Rows are points. Each copy is the shape, with its points in the same order, stretched, turned, moved and blurred by noise. Some copies are also mirrored. Which?

Shape (6 x 2)
[[  2   5]
 [  7   1]
 [ 10 -10]
 [  7   7]
 [ 12  12]
 [-45 -29]]
Copy 1 (6 x 2)
[[ -2  -1]
 [ -5   5]
 [-13  10]
 [  1   4]
 [  5   8]
 [-45 -41]]
Copy 1 is: mirrored
Copy 2 (6 x 2)
[[  1   0]
 [  1  -5]
 [ -8 -10]
 [  6  -4]
 [ 10  -6]
 [-46  24]]
Copy 2 is: only turned
Copy 3 (6 x 2)
[[ -6   2]
 [ -7  -6]
 [  6 -15]
 [-12  -3]
 [-22  -5]
 [ 60  47]]
Copy 3 is: mirrored

Shape (8 x 3)
[[-39  10  -2]
 [  8  11  17]
 [ 26  -5  25]
 [ -7 -22 -20]
 [ 37  14  15]
 [ 26   5 -11]
 [ -8  29 -10]
 [ -7  14 -36]]
Copy 1 (8 x 3)
[[ -3  25 -20]
 [ 18 -19  12]
 [ 12 -28  31]
 [-38   3 -11]
 [ 24 -48  20]
 [  0 -37  -2]
 [ 16 -10 -21]
 [-11 -13 -36]]
Copy 1 is: only turned
Copy 2 (8 x 3)
[[-35  -9  27]
 [  0  13 -32]
 [ 13   0 -60]
 [ 21 -43  10]
 [ 33  24 -53]
 [ 45   1 -21]
 [  3  22  16]
 [ 30   0  36]]
Copy 2 is: mirrored

Shape (10 x 6)
[[  3 -10  28   3  17   6]
 [ 20  20 -14  -8 -14  41]
 [-33  -2  -6  31  -1  12]
 [-36  -1  -4 -10  27  -2]
 [ 14  24  11  -7  -9 -15]
 [ 12  -1  -7  28  18  40]
 [-22  18  26  -8  17 -16]
 [ 14 -18  13   5 -14 -15]
 [ 19   5  37  40  17  22]
 [ 19  -5 -20  14  20   3]]
Copy 1 (10 x 6)
[[ 10 -10  -2  16  38 -16]
 [-38 -40 -25 -15 -16  28]
 [ 18 -17   4  22 -19 -23]
 [ 33   1  18 -12   9 -33]
 [ -6  15 -45  -3 -10   6]
 [-36 -38   6  14   5 -24]
 [ 36   9 -27  -4  10 -27]
 [  1  19 -13  33   9   5]
 [-22 -28 -26  36  31 -31]
 [-41   7   5   3  -4 -38]]
Copy 1 is: mirrored
Copy 2 (10 x 6)
[[-22  -5 -29 -29  17  -4]
 [-33  10 -12  31 -19  29]
 [ 13 -37  17  -1  13 -11]
 [ -1  -8 -18 -21 -24 -16]
 [  9   5 -41   7  20  -3]
 [-25 -20  -8 -15  -6  46]
 [  6 -11 -50 -18  17 -26]
 [  1  11   2  -3  30 -11]
 [-18 -32 -42 -32  50  23]
 [  3   0 -14 -17 -12  39]]
Copy 2 is: only turned
Copy 3 (10 x 6)
[[-21 -30 -23  12  -4   1]
 [ 22 -27  45  -4  18 -42]
 [ -6  -3 -14 -37  -3  29]
 [ -2  12 -39 -20  28   2]
 [-21  14  28  22  -5 -27]
 [ 34 -42  -6 -24 -12  -4]
 [-42  14 -25   5   4 -13]
 [-19  -8  12  28  -6  15]
 [-18 -47 -13  -1 -44   1]
 [ 44  -5  -4  -4  -8  -1]]
Copy 3 is: mirrored
Copy 4 (10 x 6)
[[-41  12   0 -27 -10 -10]
 [ 22 -17  22 -31  25  49]
 [-14  19 -55  -2 -19  21]
 [ -2  14 -16 -11 -36 -21]
 [ -3 -31 -12 -18  35   2]
 [-13  34   0 -41  -2  31]
 [-24 -16 -27 -25 -11 -19]
 [-25   2  -9  11  20 -13]
 [-60  18 -20 -53   7  20]
 [  2  32   4 -20  10  -7]]
Copy 4 is: mirrored

Shape (14 x 8)
[[ -8 -14   2  17  -9  16 -13  -7]
 [ -3 -12   2  -9   7  -5 -14 -12]
 [ -8  -7 -13   4  13  16 -13   3]
 [ -8  -2 -23 -19   8   2  31  13]
 [ 37  -9  11  45  33 -10  -8   8]
 [ -5  -8 -10 -21 -12  14  11  -1]
 [ -6  -2 -17 -10 -19 -10  16   3]
 [ -5  14  -4  10  -9  14 -19   6]
 [-19   3   8   6   2  -5 -26   8]
 [-42  -9  -3  22  -6  12 -10 -11]
 [-17   3   8 -23 -11   6  35   2]
 [ -1   3  -5 -19  -3  16  15   1]
 [ 15   9  26  41  41  -6  -8 -10]
 [ 23  16   0  34  27  -9 -17 -24]]
Copy 1 (14 x 8)
[[  2  17 -13   0   3  -1  -4  -2]
 [-12  -3 -13  -4   8   9  12   1]
 [ 11  -2 -10  14   7  11   3   5]
 [  0 -15  20  31  34   9  -9  22]
 [-10   1   9  -5 -28  38   6 -13]
 [ -5   3   1  21  31  -4  -2   5]
 [ -2  -7  21  10  31  -8 -12   7]
 [  6   0  -8   9  -2 -12  -7  -3]
 [  4  -5 -12  -3 -12  -9   5  11]
 [ 11  17 -20  -3   4   0 -17  19]
 [-13   2  12  30  27  -7 -17  25]
 [ -7  -5   3  30  25  -1  -5   7]
 [-16   0 -14  -5 -35  34  -9  -2]
 [-11 -10 -12 -11 -18  24 -13 -20]]
Copy 1 is: mirrored
Copy 2 (14 x 8)
[[  1  14  17  13   8   4 -33  14]
 [ -6  10 -23   3   4  -3  -8  -4]
 [  1  -1 -12  10  -1  11 -26 -10]
 [ 20 -43 -23  11 -16  -7   3  -9]
 [-21  38 -13  49 -28  -5 -15 -27]
 [  7 -27  -3   3   2 -11  -6   2]
 [ 15 -22   1   3 -17   1   7  13]
 [  3   2  18  14   6  27 -20  -4]
 [  2  14  -8  11  11  31 -13   9]
 [ 30  14  14   8  12  21 -40  28]
 [ 29 -37  -4  15  12 -16   3  10]
 [  9 -31  -4  11   4  -9  -6 -11]
 [ -2  45 -12  50   0   3 -18 -34]
 [ -6  45  -1  29 -12  10 -12 -42]]
Copy 2 is: mirrored
Copy 3 (14 x 8)
[[-14  11   7  -2  14  -5  22  -4]
 [ -9  -1  10  11  15 -15 -10  12]
 [-27 -10   6  17   6  -8  17  12]
 [  1  -2 -12  37 -20  -5  -7  18]
 [-60 -21  -2 -14   0  15 -12 -39]
 [ 18   2  -7  23   1 -20   0  14]
 [ 23   9 -12   7  -9  -6  -5  22]
 [  0  -9  13  -6   4  -2  24   1]
 [ -4 -11  24   0  16  16  14  10]
 [-13  28  21   3   3  11  34  12]
 [ 33  10   3  32 -13  -5  -7  -1]
 [ 14  -7  -1  23  -8 -20   0   6]
 [-54 -13  31  -4 -10   9  -7 -42]
 [-42 -11  23 -13 -21 -14  -9 -13]]
Copy 3 is: mirrored
